Every row gives one point. Any point is a mix of the corners, with weights that add up to 1. It lies inside the corners' shape when no weight is negative. Is each point inside? If not, which corners have a negative weight?
In the rows, zero is written as 128.

Corners:
(1): [ 96  95 100]
(2): [138 214 214]
(3): [154 152 121]
(4): [117  56 111]
Points:
[104 106 126] => outside (3)
[112 112 140] => outside (3)
[112 115 124] => inside
[132 151 159] => inside
[122  79 116] => inside
[119 177 192] => outside (3)
[103  72 114] => outside (3)
[110  48  88] => outside (2)
[100 100 105] => inside

Corners:
(1): [ 92 145 150 126 123 138  77  61 122]
(2): [114 124 103  67  94  86  85  89 144]
(3): [112 145 107  75  81 106 113 123  99]
(4): [153 158 146  75 155  96 235 123 249]
(5): [144 101 161 208 139  94 150 139 127]
(6): [ 77 146  85 121  79 112  70  71 132]
(7): [191 124 150 172 106 154 143  90 120]
(8): [ 99  91  66 137 126 150 176 106 131]
(9): [190  67 135 198 101 144 152 186 141]
(10): [110 142  68 180 170 162 120  91 115]
Points:
[148 110 135 162 124 116 151 135 148] => inside
[144 113 146 167 117 122 149 129 141] => outside (2, 10)
[130 105 112 149  83 111 104 119 112] => outside (1, 4, 10)
[109 134 107 125 112 117 113  93 141] => inside
[121 106 111 149 126 116 128 120 147] => outside (3, 7)
[136 123 125 118  94 126 117  94 155] => outside (3, 5, 10)
[158 110 138 194 164 148 183 123 156] => outside (2, 3, 6)

Corners:
(1): [182 175 138 149 137 106  94 108 153 114 139 129  95 108 120 188  99 115]
(2): [184 187 112 119  80  67 155  82 101 167 153 128 167 153 139 134  91 148]
(3): [161 151 157 176 113 136 128  81 156 124  95 145 186 170  94 103  78 105]
(4): [127 100 150 139  45  89  69 197 125 117 105 161  85 114 161  34 167  97]
(5): [160  66  96 214  46 126  69 168 152  81 186 100 175  81 117  74  84 142]
(6): [149 165 109  81 156  99 134  96 187  97 149 129 176 120 117 115  75  67]
(7): [114 170  95 150 119  86 149 114 100 118 135 115 122  84  62 125 118  52]
(8): [ 31  86  91  66 108 106 134 199 124 134  90 154  18 123 149 181 207  86]
(9): [139 134 161 171 134  84 120 117 138 156 181 111 178 120 147 132  93  73]
(10): [110 158 112 150 157 125 132  52 146 153 148 104 110 110 109  76  77 133]
(11): [150 148 126 156 133 129 151  71 108 115 174 133 170 101 109  79 176 165]
(12): [178  91 128 174  86 147  99 160 151 113 181 218 112 129 150  65  79  89]
(13): [127  84 139 170  63  42  64 171 148  75 150 197 124 167 111  59  99 106]
(14): [ 78  98 104  68 136  44 136 163 126 173  49 186  77  29 137 150 130 105]
(15): [176 176  49 182 149  94 171  34 178 130 121 126 142 132 127 128 135 106]
(16): [104 120 103 111 152  64 189 226 127 123  66 134   7 104 149 139 165 111]
(17): [105 173  93 217  67 126  76 154  81  29 141 142 157 100 212  93 100 147]
(18): [121 240  56 144 125 114 126 139 161 177 121 170 143  96 135 150 134 164]
(19): [ 57 133 156  93  57 101 203 182 162 134 123 178  32  66 137 132 155 111]
Points:
[113 129 113 152 109 103 106 133 143 108 147 149 116  98 123  98 116  96] => outside (2, 3, 16)
[109 154 118 101 113  95 148 155 119 129 112 127 113  87 138 149 141 109] => outside (10, 12, 13, 15)
[ 92 157 113 112 117  68 138 148 135 140 106 150  84 101 147 142 139  98] => outside (3, 5, 11, 12)
[147 141 125 149 119  92 130 123 148 131 135 142 132 115 118 109 105 108] => outside (8, 17)
[133 166 105 151 113 110 130 123 147 135 127 149 138 114 124 120 120 127] => inside
[107 125 109 130 114  97 124 153 142 123 132 147  92  90 136 119 133 104] => outside (2, 3)
[127 146 112 141 115 109 133 125 141 132 128 141 120 107 134 122 123 109] => outside (13)
[132 151 110 148 105 105 120 119 140 127 139 150 137 109 134 111 119 119] => outside (16)

Corners:
(1): [ 73 184 186 111 119 134 157 125  90 177 142 143 109 129 135  84 108 137
 201  21]
(2): [201 135 143 147 174 193 119  89 147  96 162 101 168 144  96  99 138  85
 142 117]
(3): [242 170 179 117 166 210 169 114 127  39  74 172  73  55 149 135 198 109
  97 127]
(4): [106  61 105 169  97 154 136  90 220  89  75 139 139 140 212 207  98  67
 101 115]
(5): [111  75  73  86 148 148 106  61 133 121  86  91 152 137 179 152  92 160
  92 187]
(6): [176 145  72 122  78 205 168 119 127  76 159  87 132 143 185 107  84 158
 112  99]
(7): [118 174 155 118 121 155 106 141 132 105 123 176  70 116 117 196 117 153
 107  72]
(8): [123 177  73 121 136 205 133 156 154 124 184 145 131 185 203 102  65 141
 175 102]
(9): [175 131 178  92 116 107 188 110 102 167 101 163 116 165  76 107 121 136
 160  56]
(10): [ 93 121 136 102 191  81  90  82 148 184 152 148 149  97 129 189 170 170
 161  46]
(11): [103  72  27  66 166 123 167 146 164 195 150  80 140 103 163 180  67 114
 182 187]
(12): [183  83 142 128 154 143 103  57 187  98 168 168 105  77 118 112  67 101
 137 164]
(13): [ 68 115 131  90 109 134  89 107 205 161 142 173 129 112 202 153 127  98
 141 122]
(14): [119  81 135 165 190 138 168  98 104 140 170 112  95 161  85 174 164 144
 165 106]
(15): [ 98 124 157 165 126 138 156  85 174  92  75 188 122  76 146 109 167 101
  72 136]
(16): [152  97 165 137 224  90 116 103 173 152 167  88 135 104 142  95  82 186
 126 159]
(17): [ 97  65  45 124 122 189 117  67 167 159  77  89 127 147 135  96  91 179
  94 197]
(18): [157 108 129 178 126 107 103 147 183  82 127 121 133 135 138 160 139 128
 167  55]
(19): [138 154 132 160 120 189 114 209  76 195 130 150 187 161 192 146 174 152
 194  27]
(20): [ 70  79  59  58 131 186 121 175 108 209 158 148 122 183 115 130  88 142
 153  72]
(21): [126  88  82 133 154 110  91  69 159 159  87 107 110 141 183 106 110 118
 105  95]
Points:
[121 131 124 125 123 175 120 124 132 132 139 142 127 140 151 145 122 134
 156  78] => outside (9, 11, 15, 16, 21)
[149  89 101 115 156 149 128 103 153 141 129 109 138 126 147 142 118 134
 137 129] => outside (1, 7, 8, 15)
[123 121 130 127 147 152 118 111 142 139 127 142 126 136 144 126 121 138
 137 100] => outside (6, 11)
[106 145 114 134 107 178 109 123 160 120 114 149 128 132 180 139 139 118
 126  69] => outside (5, 9, 11, 12, 14, 16)
[119 112 118 122 139 143 129 119 144 146 123 136 124 129 151 138 118 141
 137 103] => outside (2)

Corners:
(1): [110 126  68 103  83  95 133  69 158 169 100  82 181 164 108 149 162  87
 144 191]
(2): [210 141 146 162 108 170 144 196 175  51 189 106 165 106 116  81 103 116
 161 154]
(3): [145 103 188  97 137 127 210 126  51 166 140 172 184  91 108 102  98  85
  90 110]
(4): [120 195 115 101 171 163  85 114 172 154 132 188 102  92 145  56  96 156
 121 181]
(5): [196 148  93 202  53 192 101 118  87 146  73 190  78  78 162 147 110 149
 101 126]
(6): [ 80 158 120 202  77 162 142 183 164 165 136 134 165  77 141 135  91 170
  72 138]
(7): [146 102  53 169 115  74 171 162  49 152  54 157 190 107 106 117 138 121
  75 116]
(8): [ 89  63 150 118  88  86 108 145 118  93 136 106  74  56 142  99 163 101
 150 201]
(9): [ 61 119 145  90 107 207  85 216 119  83 147 184  75  64 226 149 162 143
  48 171]
(10): [186 134 123 180  97 116 104 169  73  92 197  93 155 189 104 105 185 161
 184 115]
(11): [198 137 139 120  71 106 109 197  62  45 155 114 143 133 118 125  75 153
 168 139]
(12): [ 71 137 153 128  92 169 104 130 172 150  68 167 167 144 109  84 146 111
 147 163]
(13): [ 81  91 118 191 176 146  86 142 168 149 163 144  95 183 215 153 113  89
 166 119]
(14): [ 65  51 129  85 152 165  48 156 181 121 112 100  78 128 125 151 135  86
 173 165]
(15): [161  97 157 187 160  91 118 133 120  87 154 140 130 142 173 159 132 185
 179 125]
(16): [179 141  87 168 175  81 132 106  72  95 113  92 163 136 192 163 155  90
 141 127]
(17): [ 85  92  70  72  87 177  87 131  59  45 163 203  46  62 170  70  56 149
 176 177]
(18): [119  66 135 140  48 202  95 197  32 147 103 181 109 120 167  65  56 187
  57  98]
(19): [ 68  66 122 170 104 111 107 135 145 111 147 135 121 126 127  73 125  91
 110 101]
(20): [ 72 152 159 178 128 129 171 140 111 144  82 141 103 140 101 151 120 130
 109 172]
(21): [ 66 131 130 206  64 129  95 138  54  82  96 159 114  69 134 116  83 154
  52 210]
Points:
[123  90 123 147 104 134 119 147 103 122 117 140 134 116 144 116 107 117
 128 134] => outside (4, 9, 10, 20)
[107 102 112 145 107 128  98 139  93 114 109 145 106 124 151 120 126 134
 129 151] => outside (2, 3, 6)
[111 117 124 144 114 137 118 141 116 121 121 145 126 110 146 117 113 121
 118 149] => outside (10)
[120 124 125 166  97 139 116 168 115 116 113 127 136 116 149 145 136 135
 112 153] => outside (3, 4, 17, 19)
[106 115 154 149 124 135 122 150 126 122 144 130 143 135 130 113 122 122
 121 138] => outside (5, 7, 8, 17)
[ 95 104 130 127 106 154 105 153 124 116 120 157 111 103 146 108 116 122
 111 156] => outside (6, 10, 16)
[100 108 136 128 135 147 106 154 130 104 146 127 109 109 166 134 102 123
 136 166] => outside (5, 7, 10, 12, 19)
